Every row gives one point. A path goes straight from each point to the next, and from the last back to the first. The post is the endless flat space through its rows: a point in 2 columns, a line in 3, a plane in 4, and so on, so that a path can go around it. Count how often the path circles the post. Going back the other way cancels.
(in the rows, 128 means zero)

Post:
[[145 132]]
Path (16 x 2):
[[148 111]
 [ 92 130]
 [131 149]
 [101 119]
 [127  75]
 [155 106]
 [126 112]
 [111 159]
 [164 181]
 [179 143]
 [200 135]
 [154 177]
 [108 160]
 [127 174]
 [165 150]
 [181 123]]
Times around: 1

Post:
[[135 178 115 117 171 160]
 [ 97  90 137 124 128  80]
 [165 127 108 125  80 112]
 [123 134 208 121 105 112]
 [118 143 111 147 158 145]]
Path, 19 rows:
[[ 74 109 167 121 120 113]
 [118 121 148 140  79  94]
 [126 120 154 145  94  88]
 [185 161 213 117  83 116]
 [155  95 141 135 127 146]
 [120 152 116 125 132 181]
 [ 69 107  98  88 164  73]
 [ 58 155 103 124 217  85]
 [151 188 154 123 120 143]
 [109 150 117  94 112 141]
 [128 164 109  95  94 128]
 [139 179 188 112  80 113]
 [124 156 135 114 131 135]
 [154 136 108 108 119 141]
 [112  81 113 144 157 157]
 [146 106 192 174 113 142]
 [176 153 168 156 104 105]
 [146 193 122  96 135 121]
 [ 88 147 173 118  83 130]]
Times around: 0

Post:
[[117 111 204 106  86 127 159 159 152]
 [101 106  99 106 113 130 120 122 104]
 [131 125  89 174  97 124  74 109 123]
 [169 129 108 161  68 143 152 161 160]
 [ 94  91 166 134 143 131 169 122 167]
 [183 125  91  86  93 126 126  79 126]
 [ 88 129 128 168 171 102 149 131 133]
 [113 136 134 126 115 143 106 166 160]]
Path (21 x 9):
[[164 123 142 153 109 142 170 166 136]
 [133 151 100 205 130 138 146 122 130]
 [108 145 123 153 109 142  91  88 156]
 [155 116 152 177 119 136 108  96 163]
 [200 113  54  75 142 127 107 109 121]
 [172 149 194 126  94 109 100 130 196]
 [ 61 126 168 158  72 115  94 187 150]
 [106 169  84 189 105 138 133 132 132]
 [112 112 118 157 182 164 147 130 198]
 [168 109 135 123 141 106 153 124 144]
 [180 119 140  97  56 108 185 149 118]
 [ 96 143 164 162 141  86 138  90 178]
 [ 99 162  85 150 130 122 122 154 111]
 [118 103 101 173 137 169 139 149 162]
 [123  52 123 180  99 120 102 151 128]
 [140  69  86 111 126 115 129 122 129]
 [122  81  74 174 114 120 103 157 122]
 [155 140 141 148  75 112 157 132 214]
 [106 130  58 163  69 136 122 149  94]
 [138 140 119 120 129 173 134 123 149]
 [173 128 135 125  72 146 141 178 149]]
Times around: 3

Post (13 x 14):
[[137  86 168 128 118 143  85 120 165 168 102 114 177  81]
 [175 141 134 106 111 120 167  97 183 140 144 121 196 141]
 [129 132 142 163 105  93  93 136 160 133 135 157 134  64]
 [160 115 141 123 121 144  94 118 102  82 113 120 107 147]
 [133 156 140  93 100 135 119 109 101 118 186 111 133 141]
 [173 183 120 113 156 134  74 140 164 100 132 171  83 146]
 [150 122 144 129 147 105 160 134 159 163 140 116 106 116]
 [137 131 145 158 110 161  77 119 136 155 110  79 138 140]
 [138 158 166  88 120 164 187 138 167 131 136 135 153  71]
 [119  99 131 161 157 120 169 139 133  93 169 152 161  94]
 [ 90 101 145 136 118 135 150 115 139 131 139 184 126  94]
 [144 134 155 105 125  91 142 144 179 131 130 118 136 140]
 [145 128 177 168 152 122 113 153 110 128 135 128 127 114]]
Path:
[[111  94 128 172 158 180 128  49 118 163 163 147 153 167]
 [160 137 159  89  59  66  74 108 108 108 186  94 133 120]
 [127 106 194 148 122 103  97 163 167 162 120 114 178 104]
 [151 161 151 146 150 123 135 138 130  95 191 138  97 131]
 [209 118 161 126 153 141  69  90 199 164  95  62 151 124]
 [146 159 144  96  98 194 143 107 196  95 103 113 161  64]
 [113  77 147 163 160 185 196 146 164  99 116 108 126 111]
 [178 105 144  78  88 116 141 129 157 108 107 110 114 151]
 [149  99 128 144 150 114 185 155  93 114 120 128 122 133]
 [132 124 131 136 144 143 119 101 121 161 128  80 155 127]
 [ 84 110 174 166 140 102 195 154 153 119 133 105 134 104]
 [118  97 153 187 103 157 172 101 210 163 108 119 143  92]
 [165 149 154 134 130 151  69 133 164 144 113 129 105 161]
 [132  87 121 152 163 156 122 132 198 130 129  72 124  95]
 [181 162 158 136 148 136 112 152 194 116 149 117 153  80]
 [174 153 120 135 129 108  99 145 150 112 164 156 128 196]
 [180 161 123 181 116 122  61 148 133 130 118 105 126 109]
 [ 99 107 137 167 153 108 106 144 100 121 107 158  74 106]
 [ 82 152 137 108  60  94 162  81 110 149 144 171 140 103]
 [167 121 137 115 143 101 112 138 165 162 115 105 134 134]
 [179 178 119 104 122 114  95 101 175 152 116 127 121  79]
 [169 126 101 163 172 150 126  82 114 122 144 133  56 143]
 [130  85  95 151 151 175  27  29 160 180 138 163 139 148]
 [204 147 137  75 125  59 100 132 190 131  96 121 112  80]
 [181 103 178 142 166 108 105 153 112 168 104 133 123  93]
 [146 128 156 158 134 118 133 185 122 123 144 103 184  80]
 [ 88 127 170  77 134 107 177 163 142 122 117 124 146  78]
 [144 159 170 127 130 116 126 108  96  89 171 144 188  74]
 [ 65 127 106 163 129 130 173 112 121 119 132 145  90 133]
 [192 136 102 142 193 170  98 130 191 182  95 139 156 119]
 [122  96 145 130 142 114  87 111 147 125 141  97 241 102]]
Times around: 2

Post, 17 rows:
[[134  99 110 131 124  72 150 120 170 158 107 168 117 113  95 127 153 187]
 [212 109  88 170 136 172 182  87 147 114 140 182  63 133 136 120 149 120]
 [135 118 148 125 149 153  85 125  93 171  83  91 160 114 124  89 140  92]
 [111 153 172 132  79  48 138 167  80 146 136 146 150 132 138 142 169 131]
 [129 116 167 101 108  91 129 115  96 135  63 142 130 162 113 130 173 158]
 [117 150 158 121 130  79 130  92  66 123  99  95 162 111  81 113 101 107]
 [133 149 127  96 128 133 163 152  86 134 101 127 158 165 140 124  90 114]
 [130 117 101  96 157 174 166  87 154 118 152  50 109 164  99 117 126  82]
 [103 106 160 114 115  90 147 151 151 111  87 156 108 143 109 129 116  85]
 [127  54 118 138 178 202 165  69 153 104 138 116 128 119 127 130 121 130]
 [139 130 109  57 130 151 123 123  85  93 108  72 130  94 137  91 114  88]
 [117 139 165 103  60  86 141  94 161 158 113 174 126 135 125 121 137 140]
 [120 129 192 136  93  82 122 152  99 131 101  89 144 151 127  86 108 155]
 [132 137 118 127 132 111  82 113 128 115 124 122 159 155 124 139 117 138]
 [116 184 192 102 159 105 123 125 136 113 128  93 154 131 125 101 124 133]
 [123 126  64 175 127 208 188  99 183  87 103 136 119 141 131 114 124 119]
 [151 133 144  91 135 185 119 148 113 118 113  80 139 114  57 115 112 120]]
Path (27 x 18):
[[126 143 151 124 158 148  90 115 101 151 121  63 145 118  89  91 155  90]
 [100 101 115  85 186 110 108  66 133 100 141  92  99  60  89 138 146 155]
 [114 184 176 169 117 100 181 132 134 137 117 120 130 147  91 173 141  92]
 [147 161 136 102 150 103 172 115 153 112 183  99 180 107 181 116 139 200]
 [114 117 145 163 101 121 182  92 120  99 146 170 173  98 133 108  96 120]
 [108 197 134 142 138 131 184 143 161  87 148 139 129 166 153  68 123  68]
 [143 131  89 132 158  80 151 110 106 132 144 133 152 104  74 134 129  67]
 [180 187 198 105 129  73 159 105  96 126 141  94 131  92 145  95 131  97]
 [144 136 126 147 149 151 111 143 174 134 129 116 140 106 129 135 116 206]
 [137 143  68 112  71 137 176 161  97 100 106 167  94 154 171 130 107 109]
 [152 134 103  53 120 126 111 134  99 136  71 102 102 126  21 120 125 130]
 [161 166 123 127 109 137 187 150  90 103 162  72 110 174 103 133 100 118]
 [180 158 172 122 141  98 156 118 108 135  91 113 108 133  94 137 122 126]
 [142 100 104  90 150  66 134  84 101 153 160 113 152  83 148 119 129  95]
 [193 171 132  72 110 141 130 117 120 150 101 157 116 115 137  72 129  98]
 [119 101  94 154 141  86 129 108 119  90 156 128 104 141 126 136 164 115]
 [129 198 135 124 136 116 131 129  88 166 120 131 134 159 107 124 110 125]
 [101 158 190 178  82 134  92 149 192 171  67 114 130  94 104  68 156 125]
 [204  72 162  57 198 136  85  87 119 121 100  95 124 117  86 149 120 167]
 [136 142 135 124 106 128 115 137 112 117  76 146 150 109 113 111 141  87]
 [138 135 198 100 117 108 155 172  40  74  72 110 122 183 179  38  95  53]
 [ 92 152  93  71 148  85 145 113 166 106 138 132 133 141 141 126 127 119]
 [147 197 169 128 140 118 138 107  99  77 123  96  79 158 165  86 119 127]
 [152 157  92 112 166  78 102 115 136 145 115  91 139  90 121 141 110 132]
 [191 115  69 129 110 158  84 116 144 165 162 141 161 171 152 151 109 172]
 [ 91 105 123 190 163 141  85 131 165 114  98 104 179  93  82 108 111  97]
 [182 127  88 136 138 161 156 141 127 138 106 166 135 190  85 106 172 158]]
Times around: 3
